Each row is a point. Each table stands for the endless flat space through its points: a line for two points, a plane for three, and so on. Write the one point that lies in both, or say that there is none.
(in the rows, 128 means zero)

First (3 x 4):
[[157 108 134 135]
 [118  90 125 156]
 [150 107 127 135]]
Second (2 x 4):
[[138  95 137 140]
 [144  97 129 142]]
They share: no point

First:
[[126  83 137  84 145  92 169 117]
 [117  87 148  95 127 100 152 126]
 [125  89 140  91 141  98 160 124]]
Second, 3 rows:
[[121  92 145 105 129 100 138 128]
 [137  99 113  70 141 100 160 143]
 [107  94 178 140 121 110 120 123]]
They share: [123 101 146 105 133 110 142 138]

First (3 x 11):
[[107 147 119 106 164 143 122 163 152  91 150]
 [131 147 131 103 170 137  92 136 137 127 135]
 [ 90 133 156 137 130 149 124 169 132 104 130]]
Second:
[[ 89 144 143 127 152 131  95 154 137  94 114]
 [103 142 141 121 152 139 105 154 137 106 128]]
They share: [110 141 140 118 152 143 110 154 137 112 135]

First, 3 rows:
[[142 122 119 109 132 146 122 123 140 116 124 143 121 114]
 [138  92  87 109 146 140 132  97 174 104 108 157  99 114]
 [129 102 100 104 140 159 127 101 153  92 122 141  97  99]]
Second:
[[155 120  96 114 146 149 115 105 141 122 126 147 119 123]
 [125 105 131 104 121 129 140 135 166 107 106 152 114 108]]
They share: [143 114 110 110 136 141 125 117 151 116 118 149 117 117]

First, 2 rows:
[[106 112  95 123 119 132 116 119 148 149 102 136 105 143 133 162 128 130
  112 132]
 [126 136 111 131 111 144  96  99 164 137 110 108 109 123 109 134 116 114
  120 128]]
Second:
[[116 117  81 153 127 138  80  96 137 120  91  90  92 162 114 142 111  98
  109  92]
 [120 133 109 125 111 134 116 116 169 156 103 134 108 122 130 150 123 130
  117 140]
 [136 146 107 133 116 142 113 106 171 153 109 127 121 121 140 143 132 129
  107 131]]
They share: no point

First (4 x 24):
[[135 135 124 114 162 100 133 115 101 120 123  98 145 113  97 125 106 130
  110 108 113 130 128 131]
 [143 149 114 128 148 108 131 129 115 120 109 108 147 115 109 125 116 128
  108 118 105 144 120 135]
 [141 172 101 153 119 112 128 156 144 132 100 127 154 124 125 121 137 131
  107 127  87 167 102 127]
 [167 158  90 152 109 126 110 156 121 126 106 105 168  97 130 143 146 122
  117 115  87 147  96 123]]
Second:
[[154 137 101 131 173 117 135 142 116 104 102 128 154 130 120 131 116 113
  108 118 102 118 124 140]
 [158 140 124 129 145  94 146 123 100 101 115 115 135 120 109 128 105 143
   95 136  96 142 125 159]
 [154 141 111 129 159 109 137 132 110 106 106 118 146 122 114 129 112 125
  104 124 102 132 124 146]]
They share: [150 148 113 126 152 112 131 126 111 114 103 106 145 112 110 127 113 125
 107 121 108 143 123 142]

First:
[[157 102 102 113 147 105 142 149 103 142 136 116 119 154  86 134  94 134
  141 127 160 115  95 128]
 [138  89 107 127 137 102 115 139  98 130  90  92 120 147 133 115 115 177
  112 100 152 105 148 149]
 [162 106 110 139 122 123  94 156 110 152 103  90 106 131 131 147  96 150
  134 131 130 107 103 123]
 [157 103 109 135 126 118 101 152 107 148 103  92 109 136 128 140  99 153
  131 126 136 107 110 128]]
Second, 3 rows:
[[169 111 120 132 132 102 142 146 110 121 138  88 119 124 119 146  84 168
  140 139 131  97 102 154]
 [151 117 108 118 128 100 136 154 104 135 114 102 129 146 111 126  92 144
  124 139 133 103 106 148]
 [145  84 104 125 143 118  99 145 109 156 113  95  95 137 106 145 118 150
  135  90 178 133 126 111]]
They share: no point

First:
[[140 159 110 139 131 135 106 140 144 102 171 121 155 174 133 133 101 137
  147 144 114 147 139 134]
 [148 156 119 122 179 140 114 107 107 136 161  90 132 132 120 135 109 155
  122 148 172 114 155 108]
 [126 150 106 146 129 149 109 124 162  83 158 109 152 166 125 162 127 131
  163 157 117 154 137 126]
 [150 178 102 140 137 133 113 134 122 129 194 109 130 168 111 112  83 141
  145 141 137 134 155 140]
 [138 151 112 127 173 163 119  87 125 117 155  68 118 121 103 165 132 142
  141 166 181 125 161 104]]
Second (2 x 24):
[[139 159 126 135 150 136 112 127 131 115 163 115 143 144 124 160 121 148
  143 150 135 145 130 108]
 [153 171 140 131 136 132 106 135 121 127 177 121 137 140 116 172 109 144
  155 160 125 159 120  96]]
They share: no point

First, 4 rows:
[[129 144 133 147 108 136 108 128 128 125 102 113 108 110 108 141 111 142
  116 104 115 139 113 135]
 [131 148 113 151 116 124 136 144 160 141 122 109 128 118 126 129  79 146
  118 136 123 161  85 135]
 [130 149  97 110 110  79 135 135 169 130 141 100 141 127 155  84  87 140
   86  99 121 131 141  92]
 [121 148 113 146 136 119 101 149 130 151  87  74 163 128 106 124  94 136
  103 111 133 126 120 105]]
Second, 4 rows:
[[133 154 116 129 110 122 115 135 148 130 116 107 130 110 138 123 104 140
  111 106 110 135 125 118]
 [126 142 113 133  97 107 100 129 158 122 134 109 127 127 135 143  89 144
  107  88 111 151 127 135]
 [136 157 117 129 112 126 120 134 142 132 110 106 129 105 137 117 109 140
  112 112 110 132 121 112]
 [152 171 109 143 108 122 140 124 124 140  90 108 129 109 133 119 133 136
  112 128 122 140 103  96]]
They share: no point
